Every row gives one point. The last column is the point's height on a tilted bowl or saddle (a function of degree 2), plus a little noise. Along how many of its main directions does it bend up, bend down or stay straight?
In the rows, zero is written as 128.

Points, 9 rows:
[[104 149 146]
 [ 92  77 184]
 [104 192 165]
 [177 120 166]
 [121 157 134]
 [117 142 135]
 [148 144 134]
 [ 85 145 169]
 [101 147 148]]
Directions: 2 up, 0 down, 0 straight

Points (11 x 3):
[[ 98 167 160]
 [ 97 177 169]
 [107  98 148]
 [131 132 139]
 [176 115 163]
 [127 104 141]
 [102 103 148]
 [150 140 147]
 [195 119 185]
 [168 122 155]
 [ 84 104 160]]
Directions: 2 up, 0 down, 0 straight

Points, 17 rows:
[[185 108 105  69]
 [ 81 119 172 112]
 [153  85 135 127]
 [102 106 132 133]
 [120  92  91 101]
 [ 67 128 106  71]
 [ 66 123  99  61]
 [ 93 156 157 129]
 [140  78  87  86]
 [ 89 101 136 117]
 [161 121 163 133]
 [162  98 118 114]
 [139  99 147 145]
 [136  97 125 137]
 [170 130 150 121]
 [120 103  82  93]
 [119 180 145 127]]
Directions: 0 up, 3 down, 0 straight

Points, 16 rows:
[[ 79 123 162  93]
 [132 160 117 128]
 [105  67 157  70]
 [157 120  73 113]
 [109 120 179  92]
 [ 72 121 172  81]
 [147 109 127 112]
 [157 110 116 110]
 [137 143 161 109]
 [115 151 114 128]
 [188 133  74  95]
 [114 159 153 115]
 [146  65 139  70]
 [ 72 129 119 103]
 [111 101 143 106]
 [ 97 107 102 114]]
Directions: 0 up, 3 down, 0 straight

Points (25 x 5):
[[145 174 109 142 106]
 [122 114 128  97 112]
 [120 185 146 108  99]
 [158 167 137 162 111]
 [105  96 175 125 112]
 [135 174  76 153  91]
 [ 80 107 150  67  82]
 [159 111 113 159 114]
 [146 207 107 125  83]
 [ 97 143 151 114 114]
 [173 142 108 129 109]
 [104  98 132 132 117]
 [ 97 137  76 160  93]
 [135 134 147  75 100]
 [122  88 154 110 112]
 [110 154  18 102  34]
 [101  85 191 143 105]
 [133 110  89 127 109]
 [118 149 133 137 121]
 [123 169 160 132 113]
 [136 162 161 117 112]
 [ 95  92  88 130  97]
 [142 115 145 124 120]
 [127 158 109  92 100]
 [192 152 129 141 102]]
Directions: 0 up, 4 down, 0 straight

Points, 25 rows:
[[ 73 130 128 106 150]
 [130  88 164 162 145]
 [115 165 129 133 150]
 [136 118  74 153 143]
 [126 122 189 114 123]
 [126 182  80 142 198]
 [121 118 115  96 126]
 [183 152 134 128 151]
 [127  71 125  74 113]
 [ 81 101 136 111 132]
 [134 125 155 149 130]
 [ 94 144 195 136 164]
 [108 160 142 171 157]
 [170 152 155 111 134]
 [112 145 120  73 152]
 [ 48 138  95  76 223]
 [139 122 115 185 141]
 [194 132  73 147 186]
 [135 148 147 111 127]
 [124 111 155 105 108]
 [130 128 170 118 119]
 [140 100  98  91 130]
 [148 116 115 167 132]
 [151 106 131 105 109]
 [130  68  70 129 143]]
Directions: 3 up, 0 down, 1 straight

Points:
[[134  82 106  90  96 151 136]
 [127 100  88 132 173 133 121]
 [ 86 127  78 116 115 150  77]
 [ 68 139  98  85 124 114  92]
 [168 164 177 125 188 179 191]
 [150  67 134 118 129 112 100]
 [130 136 154 165 125 113 151]
 [156 127 127 165 148  71 170]
 [ 97 129 182 160 156  94 137]
 [138 129  96 120 115 192 115]
 [180 143 108 146 155 159 148]
 [106 104 148 100 127 107 111]
 [ 96  95  69  96 153 136  89]
 [126 110 128 115 123  82 137]
 [155  93 125 158 206  88 170]
 [165 136  99 125 114 125 158]
 [120 158 110 122 134  93 134]
 [124  88 144 149 160 145 109]
 [ 86 179 129 133 135  61 138]
 [158  99 142 151 149 175 121]
 [ 86 141 162 166 130 136 128]
 [136 130 166 117 157 145 129]
 [172  82 189 144 135 113  80]
 [173 191 116 149 161  74 175]
 [136 150 115 139  98 129 152]
 [173 155 108 110 169 160 170]
 [136  91 150 113 191 179  98]
 [ 89 119 145 132 172 111 126]
 [169 121 189 143 152 152 126]
 [ 88 103  95 117 149 165  85]
 [182 146 113 119  99 129 204]
 [155 202 146 189 146  71 171]
 [145 119 175  77 112 130 144]
 [ 82 120 118 106 122 146  98]
 [ 99 138 124 169 126 164 105]
 [161 165  90 144 179  87 156]
 [142 124  94  81 116  64 156]
 [135 103  81 120 161 138 113]
 [131 141 117  75 148 107 149]
 [147 160  60 151 105 156  66]
 [126 103 158 154 197 155 123]
 [146 174  87 154 144 128  95]
 [139 135  92 179 118 154 110]
 [108 104 151 135 181 105 124]
 [ 98 107 183 140 126 127 108]
 [169  78 133 108 119 108 123]
 [162 112 120  91 127 119 153]]
Directions: 2 up, 1 down, 3 straight
